Each row is a point. Any point is a mix of the corners, with weights that add up to 1. It lies inside the corners' shape when no weight is negative. Is each point inside? If not, which corners have a negative weight?
(in the rows, 128 means zero)

Corners:
(1): [134  44 211]
(2): [137 144 141]
(3): [151 180  18]
(4): [109 143 129]
Points:
[139 135  77] => outside (2)
[120 142 102] => outside (2)
[140 172  60] => outside (1)
[144 160  78] => inside
[118 117 148] => inside
[115 129 138] => inside
[139 151 101] => inside
[134 166  85] => outside (1)
[132 168  86] => outside (1)

Corners:
(1): [108 166 150 173 164 178 197 109]
(2): [132  83 195 153 185 136  95  74]
(3): [ 67 149 208 156 100 137 115  82]
(4): [ 86 170  37 164 220 163 202 169]
(5): [ 95 138 102 135 114 114 102  77]
(6): [ 54  75  26 140 130 159 115  73]
(7): [ 82 155 205  73  58  96 167  92]
(8): [110 117 162 129  65 199  82  87]
(9): [125  81 159 147  79  98  92  89]
Points:
[107 115 150 135  90 163 103  92] => inside
[ 87 131 127 130  98 144 132  97] => outside (2)
[102 133 179 131  94  98 116  75] => outside (4, 6, 8)
[101 110 141 149 102 162  89  71] => outside (4, 7)
[ 97 121 115 129 111 154 123  95] => outside (3)
[ 98 145 115 142 164 141 163  98] => outside (3, 8, 9)
[107 121 156 147 137 147 121  87] => inside
[107 112 148 148 150 130 126  94] => outside (8)

Corners:
(1): [ 89 164  88 112 139  91 134 183  89  93 100]
(2): [139 134 150 167 147 122 145 106 155 149  96]
(3): [100 146 142  92 127  92 162 156 118 155 117]
(4): [111  87 100 135 141 179 146  87 154 153  73]
(5): [164  72 132 153 101  88 101 146  86 103 152]
(6): [210  85 175 151  91 111 133 224   7  45 207]
(7): [149 117 134 107  73 186  71 149  52  61 153]
(8): [141  99 147 129 174 152 113 108 127 131 112]
(9): [143 126  91 120 145 107 149 104 179 136  88]
(10): [115 110 165 146 163 107 169 117 163 102 124]
(11): [ 82 129 158 109 117 140 129 162 168 145 125]
(12): [101 160  92 141 153 146 127  91 143 143 132]
Points:
[102 129 113 122 145 124 137 113 153 161  95] => outside (6, 7, 10)
[131 126 125 127 134 152 128 120 132 132 123] => outside (1, 5, 10)
[141 117 130 131 121 130 121 150  92 106 140] => outside (10)
[117 126 121 136 143 129 138 119 136 125 118] => inside
[134 104 129 121 121 156 110 126 114 124 132] => outside (1, 2, 10)
[126 112 140 124 132 140 128 137 126 123 134] => outside (1, 2)
[136 120 124 148 140  90 153 137 120 112 124] => outside (7, 8, 11)
[123 134 108 131 140 126 133 115 140 130 119] => inside

Corners:
(1): [104 152 103 173 120 107 104 159 136 119  77 154 132 105 144 134 113 196]
(2): [164 137 117  64 100  98 145  57 115  79 180  46 107 106  58 109 143 146]
(3): [149 144 122 100 151 142 151  99 118 111 146  89 161 195  87 123 122 117]
(4): [112 124 133 136 164 146 199 104 238 114 185  94  86 149 120 164 154 128]
(5): [128 132 147  64 156 141 186  75 184  65 170  75 122 144 140 100 134 138]
(6): [116 118  76 117 153 158 130 158 101 184 124 146 109  84 146 178 148 103]
(7): [190 156 162  89 130 105 133 124  86  83 159 126 154 137 104  79 169 184]
(8): [110 125 133 120 106  82 117 129 132 168 113 158 138 117 105 132 124 124]
(9): [176 157 108 122 120  95  91 182  73 124  50 160 191  99  85  74 159 106]
(10): [108 108 118 142  90 163  83 124 158 177 122 103 124 144 163 161 182 101]
(11): [144 117 106 147 134 114 155 124 143 140  81 150 151  85 125 142 139 121]
(12): [165 130 109   7  77  76 152 121 131 123  86 104 161 149  80 107 156 163]
(13): [130 138 150 111 162 161 172  86 196  66 140 108  90 143  86 196 133 100]
(14): [ 75  98 164 192 135 167 180 118 214 126 128 127  38 146 149 187 112  87]
(15): [117 180 144 112 145 138 198  82 139  91 129 107 113 155 111 142 143 115]
(16): [175 170 127 124  82 110  96 159 124 169 107 119 159 124 166 152 133 126]
(17): [107 105 120 178  70 159 111 163 148 172 129 126 145  66 112 151 143 106]
(18): [146 140 129  88 122  67 137 134  84  91 152  83 170 115 111 133 152 135]
(19): [130 152  75 155  87 133 114 159 145 146 142 191 150 121 153 171 132  94]
Points:
[169 140 119  77 118  88 130 134 102 113 118 113 169 109  96  87 149 164] => outside (10, 13, 14, 15, 19)
[133 140 125 122 112 133 136 116 149 128 123 119 138 129 119 136 148 123] => outside (6, 14, 18)
[142 147 124 115 121 120 138 122 138 107 130 108 146 134 118 130 144 139] => outside (6, 8, 14)
[145 130 108 104 120 116 130 128 119 135 122 124 150 116 117 139 140 131] => outside (4, 9, 14, 15)
[128 139 125 136 126 138 139 121 149 129 128 125 126 131 127 146 137 117] => outside (12, 18)
[124 131 116  95 127 132 151 106 148 121 104 125 115 144 110 143 136 117] => outside (4, 7, 16, 17, 18)
[140 133 116 121 121 132 127 141 147 133 127 121 148 125 138 138 150 133] => outside (2, 8, 14, 15)
[125 134 122 136 122 135 138 121 142 124 122 121 127 114 118 151 134 110] => outside (4, 7, 12)
